Each row is a point. The points of each table are mixes of a few directions, plus a little noise. Count the directions of each table, and those that both share. Where both have some left over, give the other angles between the two spaces (their principal angles), to ten degrees, smallest first.

First:
[[ -9.2 -24.0  31.8]
 [ -2.8  -6.5   8.6]
 [ 10.3  26.7 -35.1]
 [  1.9   4.4  -5.6]]
Second:
[[ -9.3 -17.7 -30.4]
 [-27.7  21.2  43.6]
 [ 16.0   4.2   4.6]
 [ 23.9   0.7  -3.3]
 [-15.7  -6.3  -8.5]
 [ 12.7  -2.0  -6.0]]
Directions: first 1, second 2, shared 0; angles 60

First, 8 rows:
[[-13.6   2.0  15.7  -3.5  21.1  -8.4]
 [-23.1  11.2   9.3   5.7   9.1   4.5]
 [-18.4  -3.9   8.1  -1.8  29.3   2.8]
 [ -4.7  48.2   9.1  20.4 -66.9  -5.4]
 [ -4.7 -13.5  -2.6  -4.3  24.2   5.5]
 [ 37.3 -28.6 -27.7  -8.9  -8.7   5.5]
 [ 17.3 -11.1 -17.2  -1.0 -10.5   7.2]
 [  9.5  -3.8   5.9  -6.4   2.5 -11.8]]
Second:
[[ -8.1  -5.9  -1.2  12.7   0.9 -20.5]
 [-18.7 -12.1   3.1   4.7  -6.3 -11.5]
 [ 35.5  22.6   0.7 -28.2   5.2  47.9]
 [ 28.0  18.3  -3.5  -8.7   8.3  21.0]
 [-24.5 -13.2   9.5 -15.5 -14.7  12.8]
 [  0.8  -2.3 -10.8  35.7  11.8 -48.9]
 [-13.2  -7.0   3.1  -1.1  -5.1  -2.8]]
Directions: first 3, second 2, shared 0; angles 70, 70

First:
[[ 10.1   7.3   1.7   8.4  -5.3   2.3   4.7   0.2 -13.9]
 [-26.8 -18.1  -3.5 -22.9  14.7  -5.4 -11.0   1.0  35.6]
 [ 32.7  21.3   4.6  27.2 -16.7   7.0  12.8  -1.4 -43.2]
 [ 23.3  14.8   2.9  19.4 -11.9   4.8  10.5   0.3 -30.6]
 [ 15.3  10.1   2.2  12.4  -7.8   2.6   6.3  -0.1 -20.6]
 [-43.8 -28.9  -6.4 -34.8  22.1  -9.0 -19.1   1.2  57.6]
 [-11.1  -7.8  -1.1  -8.2   5.7  -2.1  -4.6   0.0  14.2]]
Second (7 x 9):
[[ 34.3  18.7 -36.9 -14.4  40.2  20.4   8.4   4.4  -3.9]
 [ -6.4   0.1  22.9  15.8 -18.4  -5.3  -1.1  -5.8 -10.5]
 [ -7.2 -12.7 -22.2 -19.4   7.0  -4.3  -2.4   9.6  20.1]
 [  5.2   4.2   1.3   3.3   2.6   2.3   1.8  -2.0  -4.5]
 [ 16.8  -2.7 -22.4   5.1 -29.8 -10.4  10.8  15.0 -20.0]
 [-17.8 -10.3  26.2  19.6 -44.7 -18.2  -0.9  -0.4 -12.0]
 [-25.8   2.7  29.4  -9.4  45.8  15.2 -17.4 -22.5  31.5]]
Directions: first 1, second 3, shared 1

First:
[[ -1.8   2.3  21.2 -17.8   1.0   4.4 -21.3 -21.0   1.0   7.8   7.9  12.6]
 [ -3.0  -5.1 -27.3  -3.1  12.5 -18.9  -0.1   2.6   7.4   3.3 -14.1  15.2]
 [-11.4  15.9  31.5 -32.2  -8.2  15.6 -26.5 -28.2  -8.2  12.4  11.2  15.9]
 [-27.5  18.9 -33.3  10.7 -13.6  10.8  29.0  22.8 -18.1  -4.7  -4.2  -9.3]
 [ 21.2 -11.9  19.1  -4.7   7.5  -7.9 -13.7  -8.7  10.9   1.3  -0.9   1.8]
 [  6.7 -15.8  28.0 -11.9  15.0  -5.4 -35.8 -34.7  16.2  10.0  15.0  21.3]
 [ 20.9 -10.1  44.7 -10.4   3.0   4.0 -26.7 -24.0   9.0   4.3  13.2   1.6]
 [ 15.3  14.0 -27.8  11.4 -16.8  -2.2  45.6  50.2 -14.4 -15.4 -32.0 -33.3]
 [-15.7  -3.1 -21.1  28.9  -1.9   6.1  19.6  13.6  -2.8  -7.5  10.2 -11.4]
 [ -4.1  -5.1 -35.1  29.1   1.1  -6.3  29.3  27.4  -0.6 -10.8  -7.2 -14.8]]
Second (8 x 12):
[[-30.5  -3.9   7.7  35.6 -30.0 -10.2 -20.2  15.8  17.0 -26.5  18.2  24.7]
 [-41.9 -26.5  -5.8  55.2 -29.3 -26.4 -22.7  40.2  20.9 -45.9  11.1  38.9]
 [ 24.1  16.7   5.1 -31.8  17.0  16.1  13.1 -24.5 -12.9  27.1  -5.9 -22.7]
 [ 10.7  11.4   5.3 -14.7   4.9   9.6   5.7 -14.1  -5.0  13.0  -0.1 -11.3]
 [  7.6   7.8   3.9 -10.5   4.5   6.6   3.8  -9.8  -3.0   9.8  -0.3  -8.0]
 [ 12.9   7.4   1.9 -15.8   9.0   7.4   7.2 -12.9  -6.3  13.4  -2.9 -11.9]
 [ -3.0 -20.0 -14.8   9.0   5.9 -11.7   1.2  18.8   0.4 -11.1  -9.4   6.9]
 [ 21.0   5.4  -3.0 -25.6  19.2   9.3  13.0 -13.6 -12.2  19.8 -10.6 -18.1]]
Directions: first 4, second 2, shared 0; angles 30, 60

First:
[[-32.7  -4.1  -0.3   2.0   7.9  -6.8  49.0 -15.3   9.0  18.5 -15.3  11.3
   20.2  11.1  25.2  19.9 -43.0 -32.7]
 [-23.3  11.6 -25.9  16.8   0.5  -8.4  28.1 -23.1  -3.9  17.1  -1.3   5.2
    7.6  -1.8  15.9  25.2  -7.7   2.1]
 [ 23.0   6.4   3.0   0.8   9.2 -16.9 -26.0  10.4 -13.6  -6.2  13.0  -4.9
  -16.9  -6.4  -6.4 -20.4  23.4   5.0]
 [ 15.5  23.4   0.8   7.2  25.9 -20.5 -14.4   0.5 -18.7  -0.7  -0.1  15.4
   -6.7  -1.9  19.5  -2.6   2.5 -14.5]
 [-23.6 -12.9   1.0  -8.3 -25.8  45.8  14.8  -8.9  26.0  -3.8 -19.4   3.4
   22.6   5.9  -6.6  28.2 -21.2  10.1]
 [  6.1  -4.4 -15.1   2.5 -26.9  20.8 -22.4  -0.9   3.1  -7.1  11.5 -16.2
   -9.0 -10.1 -27.3   2.0  33.1  44.1]
 [-11.0 -29.9  21.3 -22.1 -24.2  40.1   5.4  10.4  28.3 -10.5 -12.6  -8.7
   15.9   8.8 -19.9  -1.0 -19.6   1.5]
 [-27.0 -43.1  -1.4  -7.0 -23.8  -6.4  44.1   3.1  17.1  15.7  11.4 -32.1
    2.6   4.8 -20.5 -15.0  -6.7  -0.5]
 [ 20.5  36.4 -18.5  16.7  15.5  -9.4 -33.0  -7.9 -22.9  -5.8   4.8  15.0
  -12.0 -10.6  10.4   9.7  25.0  14.8]
 [ 40.9  12.6  24.7  -9.8  22.1  -7.2 -48.8  21.7 -14.1 -20.6   2.4   9.1
  -14.4  -1.5  -1.1 -27.0  15.0  -9.6]
 [ 11.0   3.3   8.0   1.2  21.1 -29.7  -0.6   8.4 -12.6   3.1   7.5   1.0
   -8.7   1.7   9.9 -19.6  -0.9 -21.1]]
Second, 10 rows:
[[ 34.3   4.2   6.3  23.5  10.0   7.9  13.9   4.1  23.3   4.6  -4.2 -17.7
  -29.5   3.2  14.6  15.2   8.3   6.6]
 [ -0.3   5.2  12.8 -13.3  11.0  -3.1 -15.1   5.8  -9.8  -8.4  -6.7  17.7
   11.3   3.2   5.0  -9.1 -12.3 -19.7]
 [ 26.4   3.1   4.6  17.9   8.0   6.4  11.3   2.9  17.9   3.6  -3.4 -13.7
  -23.1   2.2  10.9  12.6   6.3   5.3]
 [  0.2  -6.1 -15.9  14.5 -13.1   3.9  16.8  -7.1  10.3   9.0   7.2 -19.5
  -12.5  -3.7  -5.7   9.8  14.0  21.4]
 [-11.9   6.8  16.8 -26.7  12.6  -7.0 -25.8   6.8 -21.3 -13.7  -7.6  30.9
   26.2   3.4   2.2 -18.5 -20.1 -29.9]
 [ 73.5  12.5  21.0  42.3  28.7  16.5  20.8  11.5  43.7   4.1 -12.5 -27.7
  -57.9   8.5  34.2  29.5   9.6   2.8]
 [-19.5 -10.2 -21.9   5.1 -21.9  -0.3  13.6  -9.9  -0.1   9.1  10.4 -14.0
    1.9  -5.9 -14.9   3.7  12.8  22.9]
 [-69.6 -10.2 -16.1 -43.9 -23.4 -16.3 -24.7  -9.2 -44.6  -6.8  10.2  31.8
   58.8  -6.3 -31.0 -31.1 -13.5  -8.0]
 [-11.2  -3.4  -6.8  -3.4  -7.3  -2.1   0.2  -3.6  -4.9   1.6   3.5   0.2
    6.3  -2.4  -6.4  -2.5   1.8   3.9]
 [-21.9  -2.1  -3.0 -16.1  -5.4  -5.3 -10.3  -1.8 -15.4  -3.7   2.1  12.8
   20.6  -1.5  -8.8 -10.9  -5.9  -5.2]]
Directions: first 4, second 2, shared 1; angles 80

First (10 x 24):
[[  6.2   8.8   7.7  29.0 -17.1  -5.4   8.5  13.8   4.3 -11.3  -6.8 -22.5
    8.2   5.2   9.9  -7.0 -29.4  -2.3   2.2 -12.4  27.9 -11.4 -36.7  -1.5]
 [ 10.7 -14.6   9.7 -31.6  60.4  15.6  11.6 -16.0 -46.7  17.0  27.1   7.1
    2.8 -14.9  -1.6  15.0  -2.1   9.7 -32.3  17.0 -22.1  39.5  30.3  -0.1]
 [ -1.3  -4.1  -3.3  30.6 -25.2 -27.0   8.7  13.0  12.5 -12.8 -16.7  -1.3
  -11.7  11.7   7.2 -15.9   9.9 -18.8   7.6  -3.8  -2.3 -37.0 -31.9   0.9]
 [ -8.7  11.7 -10.9 -52.0  16.3  23.6 -28.3   0.1   9.1  20.7   5.9  26.7
    8.7 -15.3 -21.1  17.9  21.9   9.3   7.4   7.9 -33.5  15.4  54.4   3.9]
 [-27.8 -21.7  -1.7  32.8  28.2 -25.3  20.6   6.4 -11.6  -3.2  11.6  18.4
   -3.3   7.9 -24.3  21.2 -14.6  12.7  12.8   7.0  -5.3   5.4   0.8  -1.0]
 [-11.9 -24.4   7.3 -13.4 -15.7  -0.9  -3.6 -13.4   5.4 -14.9 -20.5   6.5
    3.7  30.3  -4.5   4.7  19.7   3.7   0.9  19.1 -19.7  10.3  16.8 -12.4]
 [ 14.4   9.8   8.2   8.0  -5.5   0.3   5.3  14.1  -4.5  -6.2  -4.4 -19.2
   10.6   0.0  11.2  -7.7 -21.5  -5.7  -8.6  -6.2  11.6  -8.1 -24.7   0.1]
 [  2.3  23.4   3.3 -14.9 -22.8  17.5 -18.5  20.7  21.8  -4.4 -15.0 -11.3
   26.2   4.4  -3.8   5.0 -19.1   4.5  11.2  -7.4   6.4  -1.2   0.3  -2.4]
 [ 31.8  19.7   3.0   0.3  26.6   9.3   9.8   2.8 -26.8  15.8  23.6 -20.0
   -3.8 -33.1  21.7 -14.0 -20.5  -9.7 -25.6 -13.5  17.7  -0.4 -21.3  10.8]
 [-15.5 -10.0 -23.2  10.3 -42.5  -6.8 -16.1 -41.4  34.5   0.4  -3.8  15.0
  -42.1   3.8   5.9 -19.4  55.1  -4.0  23.8  -7.4  19.1 -11.8  12.2   1.2]]
Second, 10 rows:
[[  1.4  -3.0  -9.3   1.2   8.7 -14.0 -14.9 -14.7   7.1 -15.9 -16.6  -1.2
  -17.4 -16.6  -4.3   8.0  -5.6 -13.6  -4.8   1.1 -19.1   6.0  -2.0   2.4]
 [ -4.7  -4.2  13.0   0.3 -12.2  22.4  21.3  17.6  -4.2  24.5  16.9  21.2
   17.3  40.5   5.4 -18.1  26.2  17.7  16.8  11.4  14.6 -15.7   0.6 -11.5]
 [  1.5  13.5  12.9  -4.2 -11.8  15.8  20.4  23.4 -16.7  19.9  30.2 -20.6
   32.5   2.9   6.8  -3.5 -13.8  20.5  -4.9 -16.6  40.9  -0.4   5.1   6.4]
 [  1.4  -8.2 -16.1   2.9  15.0 -23.0 -26.0 -26.6  14.6 -27.1 -31.3   5.2
  -33.3 -22.3  -7.7  11.5  -2.5 -24.3  -4.4   6.8 -38.1   8.0  -4.2   0.7]
 [ -0.4  13.3  18.6  -4.5 -17.2  25.2  29.8  32.0 -19.8  30.3  39.1 -14.9
   41.5  17.7   9.1 -10.0  -5.6  28.6   0.6 -13.7  49.5  -6.1   5.9   2.8]
 [  3.5  11.4   2.1  -2.8  -1.7  -0.8   2.7   6.8  -9.2   0.9  12.0 -24.9
   13.2 -18.6   1.8   7.0 -22.8   4.9 -11.9 -17.1  20.3   7.7   3.0  10.3]
 [ -7.7 -17.6   6.5   4.1  -6.1  16.8  11.2   3.8   8.9  16.2  -3.5  46.3
   -4.7  52.2   1.5 -21.7  47.5   6.2  26.8  29.7 -15.6 -20.8  -3.7 -21.0]
 [  0.2 -17.0 -23.8   5.6  22.3 -32.4 -38.3 -41.1  25.4 -39.0 -50.1  18.9
  -53.4 -23.0 -11.8  13.1   6.8 -36.8  -1.1  17.5 -63.6   8.0  -7.3  -3.6]
 [  0.2  -1.8  -2.9   0.6   2.7  -4.0  -4.6  -5.0   2.8  -4.9  -6.0   1.6
   -6.2  -3.2  -1.4   1.8   0.3  -4.5  -0.3   1.9  -7.4   1.1  -0.9  -0.3]
 [  4.8  13.5  -0.6  -3.3   0.8  -5.9  -1.8   3.4  -9.2  -4.8   9.1 -31.6
   10.4 -29.5   0.7  11.8 -30.6   1.3 -16.5 -21.1  18.8  11.9   3.4  13.6]]
Directions: first 6, second 2, shared 0; angles 30, 80

First (11 x 32):
[[ -1.0 -13.0  -1.4  -5.4  -2.4  10.9   2.2  -3.3  -6.2 -17.8  -1.4  -9.3
   -1.7  -1.7   6.5   1.3  -3.6  -3.2   5.2   5.5  -7.0   2.4 -10.3  -1.4
   -7.6   7.7 -27.8   1.8   4.8   8.6  -9.0   2.7]
 [  2.4  26.9   3.7  10.1   4.6 -22.0  -4.8   6.2  12.7  36.8   2.8  19.9
    2.9   3.7 -12.9  -3.0   7.0   6.1 -10.4 -11.0  14.2  -4.4  21.6   2.9
   15.9 -15.8  56.5  -4.1  -9.8 -16.9  18.3  -5.8]
 [  0.8   7.2   0.8   3.0   1.2  -5.9  -1.4   1.6   3.5   9.5   0.9   5.4
    0.8   0.8  -3.1  -0.6   1.7   1.9  -2.8  -3.2   3.8  -1.0   5.7   0.7
    4.2  -4.3  14.7  -0.9  -2.5  -4.5   4.6  -1.9]
 [  1.9  22.3   2.7   8.7   3.1 -18.6  -4.0   5.3  10.5  30.6   2.6  16.2
    2.7   2.9 -10.3  -2.1   5.8   5.2  -9.2  -9.0  12.0  -3.9  18.3   2.5
   13.5 -13.2  47.1  -3.4  -7.9 -13.7  15.4  -4.4]
 [  2.6  25.5   3.3   9.4   3.9 -20.3  -4.5   6.1  11.8  34.7   2.9  18.6
    2.6   3.3 -11.6  -2.5   6.3   5.7  -9.7 -10.3  13.1  -4.5  20.3   2.7
   14.6 -15.1  52.7  -3.9  -9.4 -15.5  17.5  -5.4]
 [ -3.9 -38.6  -5.2 -14.6  -5.9  31.6   6.8  -9.3 -18.0 -52.5  -4.3 -28.2
   -4.2  -5.1  17.9   3.5 -10.0  -8.9  15.0  15.9 -20.3   7.1 -30.7  -4.1
  -22.5  23.2 -81.0   6.0  14.1  23.8 -26.3   8.2]
 [  3.0  29.8   4.2  11.1   4.9 -24.4  -5.6   7.1  14.2  40.6   3.4  21.6
    3.4   4.2 -13.9  -2.7   7.5   7.0 -11.6 -11.6  15.4  -5.2  23.8   3.4
   17.3 -18.2  62.3  -4.6 -10.8 -18.4  20.8  -6.4]
 [ -1.6 -18.1  -2.3  -6.6  -3.2  14.9   3.1  -4.5  -8.5 -24.4  -2.2 -13.4
   -1.8  -1.9   8.1   1.9  -4.8  -4.0   7.1   7.0  -9.6   3.3 -14.5  -1.8
  -10.7  10.9 -37.6   3.0   6.4  11.1 -12.6   3.8]
 [ -1.1 -10.4  -1.3  -4.3  -1.8   8.7   1.8  -2.7  -5.1 -14.7  -1.4  -8.2
   -1.3  -1.5   4.8   1.1  -2.5  -2.5   4.4   4.6  -5.6   2.1  -8.4  -1.3
   -6.1   6.4 -22.5   1.7   4.1   6.8  -7.5   2.2]
 [ -2.4 -23.5  -3.1  -9.5  -3.7  19.8   4.3  -5.9 -11.6 -32.8  -2.8 -17.7
   -2.7  -3.2  11.6   1.8  -6.4  -5.3   9.3   9.8 -12.7   4.5 -19.4  -2.7
  -14.3  14.0 -50.1   3.8   8.5  14.8 -16.8   5.1]
 [ -0.9  -6.8  -1.1  -2.5  -0.9   5.5   1.4  -1.6  -3.0  -9.4  -0.7  -5.2
   -1.0  -0.9   3.5   0.5  -1.8  -1.9   2.9   2.5  -3.4   1.5  -5.5  -0.5
   -3.9   4.2 -14.4   1.4   2.6   4.0  -4.7   1.6]]
Second:
[[  2.8  27.5   3.7  10.2   4.0 -22.7  -4.8   6.7  13.0  37.7   3.1  19.9
    3.3   3.9 -12.8  -2.7   7.0   6.0 -10.8 -11.1  14.4  -4.7  21.7   3.2
   16.1 -16.4  57.5  -4.4  -9.8 -16.9  19.1  -5.7]
 [ -1.3 -13.9  -1.8  -5.2  -2.3  11.4   2.3  -3.4  -6.2 -19.2  -1.5 -10.3
   -1.6  -1.3   6.2   1.2  -3.7  -3.1   5.4   5.7  -7.3   2.5 -11.3  -1.8
   -7.7   8.2 -29.4   2.5   5.2   8.9  -9.7   3.0]
 [ -1.4 -13.3  -1.6  -4.8  -2.3  10.8   2.6  -3.2  -6.3 -18.0  -1.4  -9.6
   -1.7  -1.6   6.5   1.2  -3.2  -2.9   5.1   5.9  -7.1   2.5 -10.5  -1.4
   -7.8   7.7 -27.7   2.3   5.0   8.2  -9.2   2.8]
 [  4.8  45.2   6.0  17.4   7.6 -37.4  -8.3  10.7  21.5  61.7   5.2  33.0
    4.9   6.2 -21.3  -4.7  11.6  10.7 -17.6 -18.0  23.7  -8.3  36.0   4.9
   26.4 -26.9  94.9  -7.0 -16.8 -28.3  31.4  -9.7]
 [ -2.3 -22.9  -3.0  -8.7  -3.6  18.8   4.1  -5.3 -11.0 -30.7  -2.5 -16.6
   -2.6  -3.1  10.7   2.1  -5.6  -5.3   8.7   9.2 -11.8   4.3 -18.0  -2.5
  -13.1  13.4 -47.7   3.4   8.1  14.2 -15.6   5.0]
 [ -0.2  -3.2  -0.5  -1.5  -0.4   2.6   0.9  -0.8  -1.6  -4.7  -0.2  -2.5
    0.0  -0.3   1.2   0.6  -0.8  -0.9   1.7   1.5  -1.9   0.6  -2.3   0.0
   -1.8   1.8  -6.4   0.2   1.0   2.2  -2.3   0.8]
 [ -1.7 -17.1  -2.6  -6.3  -2.9  14.4   3.0  -4.3  -8.2 -23.4  -1.7 -13.0
   -1.9  -2.0   8.2   1.5  -4.7  -4.4   6.8   7.0  -9.5   3.2 -13.8  -1.9
  -10.2  10.4 -36.5   2.5   6.0  10.6 -12.0   4.1]
 [ -0.4  -2.2  -0.5  -0.8  -0.3   1.7   0.3  -0.5  -1.1  -2.8   0.1  -1.3
   -0.1   0.2   1.2   0.3  -0.7  -0.6   1.1   0.7  -1.2   0.4  -1.5  -0.5
   -1.2   1.5  -4.8   0.7   0.7   1.6  -1.4   0.1]]
Directions: first 1, second 1, shared 1
